Every row gives one point. The last column is the point's height on a tilted bowl or saddle (a function of degree 2), plus a little noise. Count its main directions that bend up, bend down and stay straight.

Points (16 x 4)
[[ 44 -28 -13 -19]
 [ 28 -17 -21  -6]
 [-35 -70  27 -47]
 [-24  34 -59 -13]
 [ 26 -22  52 -46]
 [ 16  -2 -51  -4]
 [ 67 -65  11 -69]
 [ 13  58  20 -40]
 [ 35 -37  -4 -19]
 [ 27  17 -54 -12]
 [ -3  54  26 -36]
 [ -9 -35  22 -15]
 [ 88  43 -16 -75]
 [-26 -22  64 -51]
 [-27  26  38 -30]
 [-25   8 -24   3]]
Directions: 0 up, 3 down, 0 straight

Points (42 x 7)
[[ -26   40   32   18  -32   49  -23]
 [ -25   68    1    4   11   19  -39]
 [  -2    6  -43   10  -31   -1   18]
 [ -38   -2   11   10    9   10  -25]
 [  49   37 -110   41   19   36  -76]
 [  54    7   45  -40  -12  -17    5]
 [  25   27  -79  -15    3  -22    2]
 [  10  -60  -11  -20    7    2  -37]
 [ -80    4   26    6    7   36  -23]
 [ -57  -36  -29  -19  -43  -22   43]
 [ -12    4  -19  -68   19   46    4]
 [  11   -9    2  -28  -21   23   11]
 [  43   68  -27   -9    4  -39  -21]
 [  18   -5   81  -40  -25   62    4]
 [  31  -50  -27   18   -5   46  -58]
 [  69  -27  -20  -10    4   -7  -22]
 [ -45  -37  -41   38  -26  -48   -2]
 [ -24   35  -51  -32   60   21  -23]
 [  67   82   28  -25  -15  -11  -31]
 [  -5   69   15   21  -56   17  -21]
 [ -22  -18   20  -32  -35  -54   -2]
 [  52  -45   84   12   36   28  -39]
 [  56   19  -25   -9    8  -31  -10]
 [ -21   17  -30  -33  -40   13   39]
 [ -29    2  -29  -12   12   46  -18]
 [ -12   10   77  -16   27   29  -25]
 [  14   44   45   68  -44  -32  -38]
 [  33  -16  -64   46  -62  -13   38]
 [  34  -68   19   36  -17  -17  -42]
 [  83   69  -85   37  -56  -29    5]
 [  -2   40    6  -21    2   10  -12]
 [ -19   36   15   23   -8   51  -33]
 [  67   10   -3   35   -8   81  -85]
 [  14   17   52  -23  -23  -45  -21]
 [  22   13   18   15  -22  -10   -8]
 [ -18  -32  -10   -1  -10  -31  -15]
 [ -61  -55  -40   75   -8  -30  -42]
 [ -45  -39   54   -2   33  -11  -67]
 [  43  -19  -77   20   50   53 -104]
 [ -11  -59  -24   21  -43   71  -22]
 [   7   -2   48    3   82  -32  -64]
 [ -34  -17   21  -58   28   50   -7]]
Directions: 1 up, 2 down, 3 straight
